Every row gives one point. The last column is the point's height on a tilted bowl or saddle (a function of degree 2), plus a little noise. Along how many of its main directions does it bend up, bend down or stay straight?

Points, 10 rows:
[[ -2 -43  -1]
 [ 23  60 -60]
 [ 28  -6   1]
 [ 27  14  -7]
 [ 55 -11 -24]
 [ 42 -16 -11]
 [-40 -10   9]
 [ 14 -25   6]
 [-39  32  -6]
 [ 16  -4   7]]
Directions: 0 up, 2 down, 0 straight

Points:
[[  3  54   9 -11]
 [-23  37  21  -9]
 [ -8   2  21  -4]
 [  1 -37  21 -33]
 [  3   2  -8  -4]
 [  8  -1   8  -4]
 [ 45  19   5 -31]
 [ 11 -16  16 -14]
 [-19  -1   8  -5]
 [  4  29   0   2]
 [ 29 -27  10 -33]
 [ 60  21  24 -60]
 [-28 -17 -11 -27]
 [  4   1   6  -2]
 [  4 -15 -38 -39]
 [-27   3 -24 -18]]
Directions: 0 up, 3 down, 0 straight

Points:
[[  1 -13  30 -14   8]
 [ -6  37 -12 -21   4]
 [ -2  18 -21   2 -10]
 [ 24  36  11 -14 -17]
 [ 25   9   3 -35 -11]
 [ -8  15 -20   0  -7]
 [-20 -26   2   4  -8]
 [ -8 -21  21  12  17]
 [ -1  -1 -17   3 -30]
 [ 24  19  -6   6 -26]
 [-32  16 -18 -15  29]
 [ 17  -9   8 -36 -19]
 [ -1 -17 -37   1 -35]
 [-25 -21 -26  11 -11]
 [-17  -3   3   0  -4]
 [-27 -23  -3  15  11]
 [ 10   2 -21  17 -34]
 [-24 -19 -21   2 -19]
 [  0  16 -11  28  -5]
 [-20 -57  -7  14 -25]
 [-60 -52 -19  10  60]
 [  6 -17 -59   3  -4]
 [  7  12   2  -2 -26]]
Directions: 2 up, 0 down, 2 straight

Points (42 x 7):
[[-10   7  -6   7  11 -20  -9]
 [ -1   8  -6  -2  14 -18  -3]
 [ -7 -18  18 -16   2  10   4]
 [ 15 -29 -13   8   3  25 -12]
 [-13  -5  37   8   0 -20  -3]
 [  7 -10   8  44  14 -16 -60]
 [ 21   8  -3   0 -11   1  10]
 [ 15  14  -2  -2 -17 -19   0]
 [ -3  12  -7  -6  -7   5  -2]
 [ 23 -18 -15 -11   5  15  -9]
 [ -5   9  15  -4   6  -1  -1]
 [ 23  -7  17   0   5 -17   9]
 [-11  -2   2  -9   8  10 -10]
 [-36  -4 -12  17 -17  -6 -27]
 [  4   1  37   8  -4  -5   9]
 [ 14  24   7 -11  -1  12   7]
 [ 13  21  -1 -19  -1  -6   3]
 [  0   8 -11  29  16   4  -9]
 [ -2  13  35   8 -14  16  16]
 [-13 -31 -15  -2  -5   0 -32]
 [-17   1   7 -10  -2 -10  -3]
 [  7  21 -13  -9 -13  -9  -5]
 [ 20   8  -9  15  -6   2   6]
 [  4 -10   3  11  -1   1  -8]
 [-12 -26  11   3  -7 -30 -15]
 [-20   4   1   0 -23  -4 -12]
 [  5 -20  19  -7  25  28 -27]
 [ -6 -15  17  -5 -13  40  36]
 [  4   8 -15   5  24  12  -8]
 [ -9  14  -7 -18  -1   5 -11]
 [ -7  -9 -60 -18   5   2 -31]
 [ -2   5   3 -22   9   5  -7]
 [-36   5   2   8   8  -4 -22]
 [ -9  34  11   5 -10  -3 -21]
 [ 14   7  14  15 -11  -2   0]
 [-19  16 -15 -30  21   4 -37]
 [-12   8 -18   5   8 -16  -6]
 [  6  18  10  12 -18  12   6]
 [ 13   7   4  -3   5  11   6]
 [-11   8  10  18  -2  25   2]
 [ 21  -9  -2 -10  18 -26   2]
 [-16 -21  10  16  -1 -15 -31]]
Directions: 2 up, 3 down, 1 straight

Points, 78 rows:
[[-24   6 -18  10   1 -32 -17  -8 -23]
 [ 11  -7   5  19   4 -15 -32 -16 -35]
 [  1   5 -19  -3  10   7   0   4 -10]
 [ 36  12 -25  -5  -9   0   8 -19 -45]
 [-19 -21 -20   0   2   8  34  17 -18]
 [ 17   8  18  36  -6  12  10  -8 -33]
 [  7  -3   3 -10   2   5   4  16  -7]
 [  4 -11  -9   4  15  -4   2  27 -12]
 [ 27 -28  21  10   2  17   1   9 -34]
 [  2  -5  33  18  14 -28  -5  27 -29]
 [-14   8   0  17  13  41 -29   8 -40]
 [ -4  20  10   1 -11 -19  33  31 -33]
 [  9 -32   6  -8  -1 -19  -4  18 -19]
 [ 38 -14   7   7  23 -15 -13   5 -40]
 [-19  26  12  16  -2   3  -3  18 -19]
 [-14  -9  24 -13   3 -21  20  -3 -10]
 [ -1  17  10 -28   6  -7   4  -9 -10]
 [-25  21  -9  -7  -4   9 -20   1 -14]
 [-15 -19  17 -12 -17  23   1   6 -17]
 [-10 -17 -26  16 -21 -11   5   2 -22]
 [ -1   7 -17  -3 -20  -4   8   5 -15]
 [-15 -18   4  13  14   4  21  28 -17]
 [ 17  -1  20  18   8 -16   0  -3 -18]
 [ 12   1 -18  -2  -7  -8 -20   4 -22]
 [-18  -8  27   1  -5   2   0   3  -9]
 [ -5  -7  14  21 -13  15  11  -5 -17]
 [ 28  17   4 -26  -3  -3  14   7 -27]
 [-11 -33 -16 -12 -14  20   2 -13 -18]
 [ 22  23   0  15 -12  47  13 -15 -51]
 [ 33  -8  60 -34   4  17  16  -2 -60]
 [ -6  22   0  14  -9  27  21   4 -27]
 [-25 -27   0  -1 -13  14   0 -14 -12]
 [-18   6 -15 -35 -28  -2  -6  -3 -26]
 [  9 -39   4 -19  27  10   7  28 -30]
 [ 17 -10  23 -20 -28  -9  10  -2 -25]
 [ -8 -10  24  21   6  -1   0   9 -15]
 [  9  15   2   2  19  -8 -23  14 -21]
 [ 12  17  17  -6  34   0 -22   5 -30]
 [-21 -14   6 -12  -4  -4  10   3  -2]
 [ 34 -28 -35   1  -8   0   4  -3 -46]
 [ -6 -16 -22  -2   8  23   4  -7 -13]
 [  4  -5   7   9  -7  24 -11 -10 -18]
 [ -6 -29   0   3 -10 -10   4   4  -9]
 [ -2   2 -13  30   9  -1  37  -3 -33]
 [  2 -17  -4  10  12  27  -2  18 -20]
 [ 21  -7 -10  -2 -11  -8  16  21 -20]
 [  3 -20   2 -20   0   6   1   6  -8]
 [-25  10   8  24   1  11 -17  23 -24]
 [ 30   7 -10   2  10  13  24   6 -29]
 [ -8 -28 -12 -12   7 -29 -19   9 -21]
 [ 10  -6 -13  29  -4   2  -7   1 -25]
 [ -5  -4  15   8   0  13   4 -32 -16]
 [ 28 -22  -4 -28   3  -1   9  12 -25]
 [ -8  -3 -11   8 -27  11  -2  26 -24]
 [ 10   7 -22  -4 -32  12 -10  -3 -33]
 [ -7   3   1 -17   9  15   1 -10  -5]
 [ -1  -4  22 -16  12  -8  15  -5  -7]
 [  8  -4   7  -2 -11 -19  10 -23 -14]
 [  7   5   2 -16  -6 -16 -19 -25 -22]
 [  1 -11  19  -1  10  30   4  19 -23]
 [  4   2 -11 -14   7  13 -14 -29 -21]
 [-18  10  18  -6  26  -9  -9  -5 -11]
 [ 16  27   5  10  22   0 -12  -3 -28]
 [  8  18 -14 -24   4 -31  -8  25 -34]
 [  5 -14  27   9 -13 -19  14 -27 -21]
 [ 13   8 -10 -27   4  10  -9  -4 -18]
 [ -1 -12   8   0 -21  -5  -5  26 -19]
 [ -4 -32   4 -25 -13 -34 -14 -14 -35]
 [-25   4   8 -26  22 -16  -5  -5 -10]
 [ -4 -21 -37 -30  19  16  26   2 -28]
 [ 10 -19  14 -21  12  48  -2  -9 -37]
 [-26  15 -11   4  16   5 -25 -11 -18]
 [ 16 -15   5  -7   2   9   0  25 -17]
 [ -6 -26  12  -5  17  38 -10   1 -30]
 [ 28  23  20  19  12  16  -2 -24 -41]
 [ 22 -31   2  -2  14 -19  -6  18 -26]
 [  6  20   6  35  33  12   7   7 -45]
 [ 11  -9  10  -2  27   9  -5  -9 -18]]
Directions: 0 up, 8 down, 0 straight
